Every row gives one point. Each copy is the shape, with its points in the same order, turned, moved and blurred by noise. Say if it was mirrored as well.
In the rows, 128 means zero.

Shape, 5 rows:
[[ 80 172]
 [117 121]
 [153 171]
 [118 102]
 [143 139]]
Copy 1 (5 x 2):
[[ 71 153]
 [129 153]
 [110  92]
 [147 160]
 [129 122]]
Copy 1 is: mirrored
Copy 2 (5 x 2):
[[169 100]
 [119 125]
 [152 165]
 [ 93 127]
 [119 162]]
Copy 2 is: mirrored
Copy 3:
[[108 196]
 [148 146]
 [ 91 131]
 [158 130]
 [121 121]]
Copy 3 is: mirrored

Shape (10 x 4):
[[163 152  87 125]
 [126  82 136 163]
 [ 98 151 172  75]
 [137 122 154 106]
 [132 113 115  72]
 [128 124 135 122]
 [110 172 101 111]
 [182 103 152 120]
 [122 131 171 146]
 [161 113 128 154]]
Copy 1 (10 x 4):
[[ 95 108  80 167]
 [120 123 103  75]
 [137 173 163 164]
 [132 125 141 137]
 [ 92 121 162 147]
 [111 140 123 123]
 [ 92 156 101 165]
 [145  79 133 123]
 [161 149 111 110]
 [130 102  94 110]]
Copy 1 is: mirrored
Copy 2:
[[138 182 129 114]
 [139 120 192 164]
 [113  70  94 117]
 [151  99 127 141]
 [170 112 133  94]
 [136 117 143 139]
 [ 97 143 127  96]
 [181 117 125 160]
 [120 102 132 176]
 [148 149 149 174]]
Copy 2 is: mirrored
Copy 3 (10 x 4):
[[178 126 104 129]
 [102  91 149 164]
 [107 201 159 116]
 [123 159 144 152]
 [117 171  95 141]
 [125 140 139 138]
 [150 148 122  84]
 [145 142 138 197]
 [122 134 182 142]
 [146 105 140 167]]
Copy 3 is: mirrored

Shape:
[[148 104 128 135 131 147  96 148]
 [121 135  57 139 125 147 144 145]
 [121  97 163 113 107 145 148  63]
 [126 135 144 154 147 153 142 115]
 [122 121 127 141 148  33  54  95]
 [187 110 160 158 121 136 120 141]
 [162 141 122  59 147 154 154 127]
 [115 143 155  97 158 118 149 137]
 [138 148 152 121 130 134 156 145]
 [135  87 116 150  71 127 135 124]
 [125 141 159 149  91 114  78 121]
 [136 101 127  96 124 144 152 147]]
Copy 1:
[[126 158 171 122 138 138 127 142]
 [170 155 115 152 123 121  95  99]
 [102 103 147  84  59 107 138 133]
 [146  95 160 134 111 132 135 133]
 [162 136 105  56 159 119 141 229]
 [140 154 192 129 118 132 180 146]
 [109 124 139  98 149 109 151  61]
 [110  89 120 124 149 119 152 123]
 [123 112 135 140 125 137 167 114]
 [131 179 136 131  69 119 134 148]
 [132 143 136  99 108 181 153 178]
 [ 98 142 138 133 120 105 138 106]]
Copy 1 is: mirrored
Copy 2 (12 x 8):
[[139 116 123 168 128 128  93 125]
 [ 89 127 111 169 119 123 144  66]
 [135  71  96 100 152 126 152 154]
 [100 122 123 145 161 127 131 144]
 [122 155 160  65  66 104  80 139]
 [158 114 166 166 158 114 114 138]
 [151 142  64 166 147  73 149 123]
 [121 164  95 149 128 114 152 160]
 [135 150 121 152 153 125 160 139]
 [148  80 143 136 121 156 142  97]
 [149 141 143 101 143 157  96 125]
 [146 116  94 171 121 120 156 128]]
Copy 2 is: only turned
Copy 3, 12 rows:
[[166 107 140 150 144 139 136 142]
 [134 129 137 119 151  54 148 159]
 [131 207 141 135 131 157 165  91]
 [121 164 164 122 133 136 138 159]
 [133 112  96 130 128 156  36  74]
 [131 130 124 150 164 181 150 160]
 [166 133 172  62 172 127 168 111]
 [123 133 171  84 109 137 129 117]
 [126 133 150  83 129 137 165 146]
 [111 138  95 162 134 117 177 124]
 [156 152  75 143 102 161 118 146]
 [140 124 155 119 145 125 173 108]]
Copy 3 is: mirrored
Copy 4 (12 x 8):
[[157 141 111 140 123 118 106 155]
 [ 96 163 110 117 107 143  76 105]
 [146  79 127  68 125 114 161 130]
 [137 126 117 113 168 137 119 114]
 [139 111 224 110 157  74  69 176]
 [198 144 125 151 144 105 128 125]
 [163 158 139  90 109 194 137 137]
 [128 139 162 121 149 169 148 151]
 [143 139 136 140 139 159 147 111]
 [127 135 111 122  94  75 125 109]
 [152  80 159 151 129  96 105 133]
 [135 150 123 120 104 142 146 145]]
Copy 4 is: only turned

Shape:
[[167 174 139 135 104 138 117 104 131]
 [119 124 166  99 160 101 113 122  79]
 [121 142 152 102 104 138 189 142 121]
 [140 111 155 120 118 145 100 108 139]
 [172 169 105 115 123 187 140 147 139]
 [148 162 157 160 127 159 111 133 151]
 [125 136 131  71 142 152 174 132 146]
 [157 129 149 126 137  85 114 143 178]
 [164  75 170 141 137 115 160 111 137]
 [122 152 116 141 110  97 150 114 162]
 [166 157 121 142  71 120 143 169 129]
 [ 93  78  98  48  94 119 148 109 124]
 [140 139  73 133 164 154 116 123 122]]
Copy 1:
[[160 134  95 189 123 152 100 128 115]
 [164 134 102  99 124 122 126  64 145]
 [165  96  76 103 133 164 140 151 121]
 [130 115 116 166 125 126 129 117 156]
 [170 135 116 185 184 149 143 166 109]
 [156 147 127 181 111 157 129 155 151]
 [175  91  97 125 149 115 169 160 105]
 [162  95 172 171  88 135 117 121 130]
 [111 100 130 134  94 169 172 100 110]
 [150 113 125 145  84 139  97 155  97]
 [164 109 131 158 143 207  79 157 104]
 [106  50  82  95 163  98 110 127 113]
 [134 164 133 148 162 108 113 145  94]]
Copy 1 is: only turned
Copy 2, 13 rows:
[[144 152 119 179  96 147 135 150 114]
 [100 147 170 104 123 140  86 156  92]
 [ 98 127 125 128 137 109 150 168 152]
 [146 138 128 109 101 171 133 134 113]
 [141 107  62 174 119 132 121 142 130]
 [149 125 126 170 100 175 113 140 149]
 [100 116  92 103 107 101 122 148 147]
 [187 143 155 118  87 113 103 136 144]
 [155 187 132  87 136 150 118 148 160]
 [135 152 149 151 101 100 147 107 152]
 [176 125 133 178 150 108 151 157 131]
 [107 123 119  57 131  87 175 112  88]
 [125 129  95 155 126 131  89  79 106]]
Copy 2 is: only turned
Copy 3:
[[135 178 104 109 121 105 126 115 161]
 [147 132 148  77 126 154 150 138  82]
 [104 133 127 131  93 172 158 148 164]
 [123 118 139 102 126 105 115 103 137]
 [111 163  72 145 113 149 130  76 154]
 [145 136  89 111 150 121 127 109 172]
 [ 74 137 120 119 101 185 127 112 141]
 [ 78 130 102  97 169 100 139 139 129]
 [ 97 128 182 128 170 123 158 120 143]
 [ 97 157 111 130 138 121 111 170 151]
 [119 147  78 157 109 100 172 139 154]
 [ 67 112 165 140  57 139 101 141  87]
 [130 156  95 152 145 153  85  99 102]]
Copy 3 is: only turned

Shape:
[[106 160 149  98 116 124 142  84 123 163 134 136]
 [154  86  76  85  69 122 152 103  87 126 152 117]
 [136 204 100 101 136  98  88  86 139 163 137 172]
 [136 126 129 138  98  98 110 126 148 118 171 155]
 [181  82  96 119 137 142 140 133 154 141 125 154]
 [125 151 179 130 104 131  99  93 145 122 134  68]
 [119 109  78 108 127 131 166  94 115 101 154 147]
 [ 99 116 115 116 101 142 176 128 145 117 109 132]
 [146 130 115 133  87 113 101 175 130 164 107 109]
 [ 86 127 174 188 129 147 162  90  86 119 132 143]
 [127 139  98 118  96 121 164 114 118 137 144 109]
 [ 77  89 129 142 102 142 152 138 123 118 187 122]
 [135 120  96 182 142 108 125 132 106 109 147 144]
 [134 112 152 110 124 135 122 157 142 124 154 108]
 [185 114 122 158 148 132 179 139 123 110 123 153]
 [147 120 118 123  88 168 131 113  81 111 170  97]
 [149 125 156 137 115 149 135 124 199 175 149 141]
 [170 101 127 137 124 108 153  75 112 119 168  88]]
Copy 1, 18 rows:
[[177 129 174 153 106 143 111 117 135 125 121 131]
 [142 106 130 164 107  81 133 136  78 215 111 130]
 [139 107 198 196 146 157  70 162 155 124  91 134]
 [142 123 123 171 159  89 102 135 165 148 125 122]
 [129  91  92 188 156 142 165 151 108 149 111 119]
 [153 131 140 140  95 117 106  96 162 115 121  48]
 [142  85 131 144 137 102 131 118 114 168  79 165]
 [134 124 109 145 121 140 138  74 124 156 118 150]
 [ 92 140 108 158 127 144  97 144 129 163 164  94]
 [173 155  93  96  83 116 131 123 167 100  89 157]
 [132 103 136 149 103 120 123 117 134 181 121 135]
 [167 100  86 107 133  83 111  99 142 150 143 147]
 [103 108  95 134 136  96 119 167 160 135  90 145]
 [141 115 118 124 157 118 134 121 138 143 144  83]
 [124 120  95 153 139 133 192 157 154 153  90 136]
 [166 108 109 118 103 101 114 141 130 196  97  90]
 [173 104 100 197 140 157 137 118 158 117 156 104]
 [145  91 135 155  90  66 163 144 139 146 100  98]]
Copy 1 is: mirrored
Copy 2, 18 rows:
[[180 130 148  78 132 102 151 106 113 109 118 162]
 [177 117 145 179 109  95 199 127 171  93 160 167]
 [161 111 154  55  81 148 128 110 151  77  90 135]
 [164 133 142 119 116 124 118 111 164 123 161 102]
 [128 133 134 176 135 105 141 114 181 124  88 130]
 [141 140 176 107 139  82 103 132  79  90 168 137]
 [146 148 111 144  98 105 176  77 165 112 146 167]
 [149 163 110 134 112  81 172 119 122 151 130 143]
 [146  94 139 148 120 125 143 180 115 127 122 104]
 [154 149  75  94 167 104 105 107 115 138 175 191]
 [178 123 119 145  99  96 162 113 121 104 141 148]
 [153 116 118 140 131  87 150  83 131 167 195 139]
 [127 120  81 142 118 148 116 110 154 111 160 135]
 [141 130 169 153 139 116 132 110 114 145 147 124]
 [150 166  93 184 135 134 108 110 152 122 105 151]
 [158 109 153 169 109  96 130 123 133 115 179 194]
 [163 124 152 124 145  68  97 105 138 144  91 101]
 [164 135 131 170 148  95 129  89 137  57 164 153]]
Copy 2 is: only turned
Copy 3:
[[100 115 138 114 155 140 126 137 178 143 184 110]
 [130  94 154 172 109 147 103  64 142 176 120 143]
 [ 36 150 123 113 169 146 149 121 154 145 149  77]
 [100 115  99 139 154  88 128 119 153 128 111 136]
 [158 137 142 135 174 133 105 100 131 136  70  97]
 [144 164  83 142 125 106  91 157 156 143 197 122]
 [137  77 125 116 119 154 152  84 159 167 105 114]
 [166 101 133 125 144 147 146 152 160 170 121 135]
 [115 168 142 169 155 140 132 141 115 123 128 166]
 [168  94 141  59 103  92 145 147 154 126 161 131]
 [144 126 143 150 131 145 146 101 161 155 142 133]
 [159  85 104 123 111 129 132 126 172 112 113 179]
 [127 131 115 119 104  96 166 104 121 114  90 119]
 [157 124  94 149 159 131 108 128 128 107 131 140]
 [178 129 139 117 166  98 162  97 113 133 102  95]
 [156 124 118 123 105 126 107  62 130 154 161 161]
 [150 159 122 113 198 123 107 142 191 118 116 120]
 [161 129 130 156 102  96 106  72 165 139 151  88]]
Copy 3 is: only turned

Shape (16 x 12):
[[138 138  86 132 198 121 142  87 134  95 148 149]
 [ 90  81 150 113 145 131 135 123 124 133 110 124]
 [115  83 164 148 135  93 119 147 120 151 142 143]
 [142 170 121 139 164 166 134 129 166 140 122 164]
 [136 163 186 133 178 143 126 111 150 136 127 159]
 [127 138 121 125 141 123 155 120 177  75 161 122]
 [114 119 160 144 126  96 142 164  98 145  86 118]
 [126  87 141  81 121  95 168 143 115 154 139 140]
 [119  86 138 114 120  83 118 162 136 136 100 163]
 [122 183 138 145 200 184 128 176 149 143 156 139]
 [107 174 121 125 163 160  89 139 152 131 166 137]
 [102  86 163 110  87 154 128 190  85 108 123 169]
 [ 99 142  99 100 162 122 131 104 165 114 133 123]
 [156  58 127 126  64 148 139 135 114 130 125 125]
 [109 106 162 119  63 112 130 154  70 149 123 149]
 [154  98 153  91 125 114 109 152 104 118 115 119]]
Copy 1 (16 x 12):
[[ 97  57 174  95 108 171 128 146 140 131 140 130]
 [125 125 113 130 134 106  92 155 129 163 143 150]
 [152 143  98 142 119 153 113 129 138 185 113 143]
 [128  91 175 116 152 175  77 114 128 110 100 115]
 [121 100 151 108 161 159  75 111 177 142  95 127]
 [126 114 136  92 125 187 104 150 144  92 153 156]
 [173 133  97 142 155 112 138 137 142 150 107 115]
 [126 123  71 135  83 118  99 116 134 138 128 122]
 [132 145  90 165 134 156 106 139 119 157 142  95]
 [153  61 137  71 181 183  66 112 108 124  75 138]
 [106  94 144  92 174 191  98  99 109 127 106 162]
 [110 169  64 140 143 136  94 180 102 128  67 135]
 [107  86 137 112 146 157 104 122 128 111 176 150]
 [126 208 124 120  82 114 116 149  96 124 111 131]
 [130 170  72 163 123 112 132 124 130 134  74 144]
 [109 159  89  93 130 136 126 136 126 146 125 103]]
Copy 1 is: mirrored
Copy 2, 16 rows:
[[113  97  76 108 143 111 126 152 110 160 149  67]
 [178 114 128 143 150 145 107  93 122 120 119 107]
 [155  79 172 144 119 152 141  93 122 118 142 105]
 [ 95 133 114 154 168 116 149 155 159 143 143 115]
 [ 97 105 127 139 206 139 163 116 141 127 135  98]
 [ 99  97  82 115 121  96 128 129 121  99 110 113]
 [169 149 176 125 132 140 158  95 102 118 133 121]
 [184  99 150  91 127 138 113 110 155  95 153 117]
 [171 111 174 125 107 122 139  90 158 134 117  99]
 [ 71 126 150 164 194 100 117 165 113 130 156 134]
 [ 78 100 118 153 165 101 113 119 127 158 151 148]
 [137 138 194 117 114 184  84 102 144 124  90 139]
 [130 113  77 128 148  85 114 106 132 141 140 107]
 [185 105 129 127  83 187 127 134 154 120 100 158]
 [158 133 175 105 101 193 129  74 139 121 138 154]
 [170  95 157  92 140 136 136 114 127 142  98 146]]
Copy 2 is: only turned

Shape, 17 rows:
[[ 81 109  99 140 155 125 160 129 145 118 106  93]
 [102  79 125 141 134 100 170  92 107 149 118 138]
 [154 154 134  66 118 121  74 177  95 127 141 117]
 [103 160  97 132 113 191 151 120 139 166 131 151]
 [ 94 136 124 166 120 100 115 103 144 156 110 131]
 [107  79 109 179 136 126 120 131 130 148  99 140]
 [106 115 149 129 157 119 136 126 148 166  64 120]
 [ 92  77 105 118 177 104 129 116 120 166  98 138]
 [107  94 115 133 104 127 146 111 133 162  86 112]
 [150 160 145  63 108  85  90 140 127 121 153 152]
 [ 93 136 153  71  79  95  84 161 103 147 139 131]
 [128 187 134  95  91 109  88 134  71 133 132 130]
 [147 159 134 101  83  97 128 171 102 131 118 153]
 [123 136 141 150 133 161 161 138 128 175 169 108]
 [138 146 155  89 124 133  99 128  91 122 119 118]
 [ 90 141 154 148 110 182 138 130 136 122 123 158]
 [153 147 139  85  65 123  81 123 124 125 141 131]]
Copy 1, 17 rows:
[[125 187 135 111 159 120  89 118 111 163 128 116]
 [127 158  99 182 143 127  96 122  98 155 139 107]
 [105 150 135 123 131 143 201 130 180 116  66 144]
 [140 174  74  91  89 165 151  84 118 138 158 135]
 [155 158  84 126 162 105 123 137 127 120 161 133]
 [130 141  93 142 164  83 117 104 115 182 145 120]
 [172 192 125 153 156 109 136 139 144 170 138  88]
 [140 182 114 174 187 123 131 115 100 173 133 113]
 [146 179  75 140 134 105 117 118 117 153 120  94]
 [125 106 135 136 145 162 180 158 157  99  82 126]
 [101 148  80 138 161 156 164 150 189 107  84 121]
 [123 151 109 145 126 139 162 118 181  73  93 166]
 [112 123 120 131 124 130 159 104 180  91 100 104]
 [ 96 172 113 121  82 137 142 145 122 149 170 121]
 [132 163 116 153 118 136 161 129 170 135  87 151]
 [142 148  91  96 110 155 107 102 165 169 156 144]
 [140 117  83 118 116 132 170 147 164 108  76 137]]
Copy 1 is: mirrored
Copy 2, 17 rows:
[[121 104 129 130  84 148 161 122 124 147 125 172]
 [ 92 104 146 106 112 117 155 122 128 169  80 112]
 [150 163 131 186 183 132 102 108 130  75 130 110]
 [154 114  80  91 121 131 112 169 126 101  72 155]
 [ 74 118  96 103 116 137 154 134 153 112 118 125]
 [ 87 102 143  97 116 188 144 135 136 131  98 127]
 [ 98 133 105 129  74 163 131  87 147 127  89 125]
 [123 114 164 104  86 150 158  95 145 128  94 106]
 [102 114 104 114 121 154 159 104 116 138  69 135]
 [130 177 112 144 178  94 103 105 128  98 152  89]
 [135 176 102 173 169 126 158 131 124 101 117  76]
 [131 137  91 172 192 104 122 133 170  91 115 104]
 [124 178 106 150 187 133 104 125 150 134 110 120]
 [100 133 128 136 107 114 107 172 108  95  66 159]
 [129 118 109 177 152 121 102 107 133 103 112 103]
 [125 109  76 126 110 152  97 179 115 132 105 117]
 [118 143  81 142 200 120 114 112 104  92 125 101]]
Copy 2 is: only turned
Copy 3:
[[102 114  57 123  99 120 114 140 109  95 156 107]
 [145 113  84  88 148  69 126 144 105 117 145 100]
 [ 99 145 150 145 116 163 172 174 151 187 105 130]
 [ 89  93 164 106 137 138 132 114 120  83 175 125]
 [112 129  99  85 135 113 110 122  86 126 140 163]
 [107 117  74 128 166  95 136 119  90 100 125 139]
 [102 154  81 105 111  79 151 128 131 105 158 158]
 [ 93 150  61 103 163  82 140 148 123 121 158 106]
 [109 114 106 123 125  71 134 150  90 112 160 140]
 [111 138 154 111 120 140 121 157 168 206 106 139]
 [ 92 126 147  97 124 129 143 211 134 169  97 154]
 [111 153 178  97 110 154 151 159 104 175 104 125]
 [101 107 159 108 101 113 159 137 130 173  87 131]
 [146  80 115 101 132 152 168 133 126 105 172 140]
 [132 163 148 129 113 135 153 163 136 146 120 129]
 [122 110 148 109 127 132 121 126 137  62 119 148]
 [122 125 180 143 124 132 120 166 126 181 118 158]]
Copy 3 is: only turned

Shape (18 x 12):
[[144  98 133 153 172  97 149 184 103 103 112 120]
 [111 105 142 137  92 150  84 102 159 107 141 128]
 [140 108 103 129 113 171 124 159 148 127 164  85]
 [138 146 133 148 168  85 149 122 112 126 124  73]
 [112 119 103 162 132 167 120 130 140  92 143 118]
 [124 165 162 172 169 109 167 140  66 129 153 117]
 [142  74 132 177 123 143  87  96 134 168 126 133]
 [135 130 147 116 102 163 103  72 105 123 126 166]
 [102 104  85 144 117 124 156 163 185 134 155 105]
 [106  87 134 174  61 161  73  83 161 137 129 119]
 [139 115 125 172 113 127 106  80 123 131 139 172]
 [155 131 112 145 134 141 116 125 146 129 149 139]
 [129 102 176 150 159  78 148 127 117 122 144 142]
 [142 134 184 148 183 139 177 122 108 122 122 138]
 [140  80 143 164 132 108 175  89  65 118 125  91]
 [117 108 149 145  81 129  98 131 137 150 113 171]
 [150 113 141 171 104 115 132 141 143 109 181 111]
 [111 117 161 134 166 116 124 105  79 132 161 146]]
Copy 1:
[[126 165 170 117  71 100 108 100  96 118 143  86]
 [109 145  99 161 132 124 150 177 142 122  87 104]
 [112 171 125 155  73 138 119 163 130 128 115 174]
 [124 106 153 111  75 123 112  71 117 106  95 113]
 [ 93 147 121 146  84 136 149 163 118  91 130 123]
 [115 128 157  77  88 116 162  64 134 115 141 127]
 [ 76 128 145 180 154  80 126 139 132 115 112 130]
 [135 104 104 141 166 119 176 166 138 145 133 124]
 [107 189 154 150  88 155 126 144  79 105  74 155]
 [ 73 140  97 159 163 102 135 192 149 114  65 131]
 [114 113 147 146 155  93 172 149 135 104 121 129]
 [122 127 158 161 114 143 149 144 126 112 129 137]
 [131 145 171 125 111  85 167  83 112 144 106  92]
 [100 112 173 116  89 128 171  95 124 165 144  91]
 [108  97 142  89  95  50 141 102  85 141 101 133]
 [115 166 141 134 180 118 131 156 135 128 110 110]
 [125 159 159 135  78 101 150 148 148 113  87 143]
 [126 137 118 136 126  97 182  73 129 132 135 114]]
Copy 1 is: only turned
Copy 2, 18 rows:
[[145  95 104 165 117  89 115 133  72 139  84 129]
 [157 157 119 130 110 132  89 131 168  90 148 172]
 [114 181 113 171 121 104 117 137 100  81 161 151]
 [136  98 151 144 137  81 164 163 114 112  93 143]
 [150 175 105 137  95 126 116 158 125  99 130 128]
 [119 115 169 184 128 111 146 170 123 168  71 123]
 [180 167 131 135 102 112 137  78 145 138 134 187]
 [113 143 140 123  99 155 109  93 195 117 122 138]
 [156 148 104 144 154 127 122 158  77  97 179 141]
 [188 182 128 136 100 160 103 111 173  85 154 206]
 [175 155 154 126 117 141 115  90 159 130 115 131]
 [135 168 131 133 141 112 120 113 128 113 122 129]
 [162  87 138 161 141  92 114 135 141 159 117 133]
 [114 108 101 168 140 113 152 142 157 170  88 118]
 [161  85 150 190  76 109 179 119 138 121 117 129]
 [152 137 130 134 137 166  84  91 141 127 130 182]
 [168 151 145 188 147 101 103 138 132 100 133 139]
 [126 114 156 142  96  98 118 136 155 177 123 136]]
Copy 2 is: mirrored
Copy 3, 18 rows:
[[132 131  94 113  93  82 107 165 128 159  80 181]
 [115 118 147 144 154 130 119 142  80 108 156 118]
 [ 84 134 129 144 105  69 105 106 110 125 133 104]
 [127 116 122  93  96 114  65 151 177 122 109 163]
 [131  98 136 141 106 108  99 119  87 135 116 110]
 [121 128  93  76  61 165  88 154 156 152  90 139]
 [106  77 121  99 119 106 158 155  96  78 147 136]
 [132 105  90 106 151 162 130 124  98 129 183 120]
 [116 136 172 143 120  71 132 102 139 124  84 117]
 [ 99  97 160 118 157 131 136 129  57  62 151 114]
 [135  76 103 106 146 150 146 149 110 105 128 112]
 [110  92 107 141 125 114 126 129 134 129 128 116]
 [130 131 121  89 121 130 132 197 148 150 107 153]
 [113  99 114  78  91 145 114 153 143 194 128 163]
 [138 121 105  20 116 101  87 158 116 129 116 137]
 [109 129 114 127 154 150 170 131  91 101 129 153]
 [ 80 124 125 119 133 109 105 164 122 125  93  96]
 [151 132 103  91  87 151 126 177 135 139 147 125]]
Copy 3 is: only turned
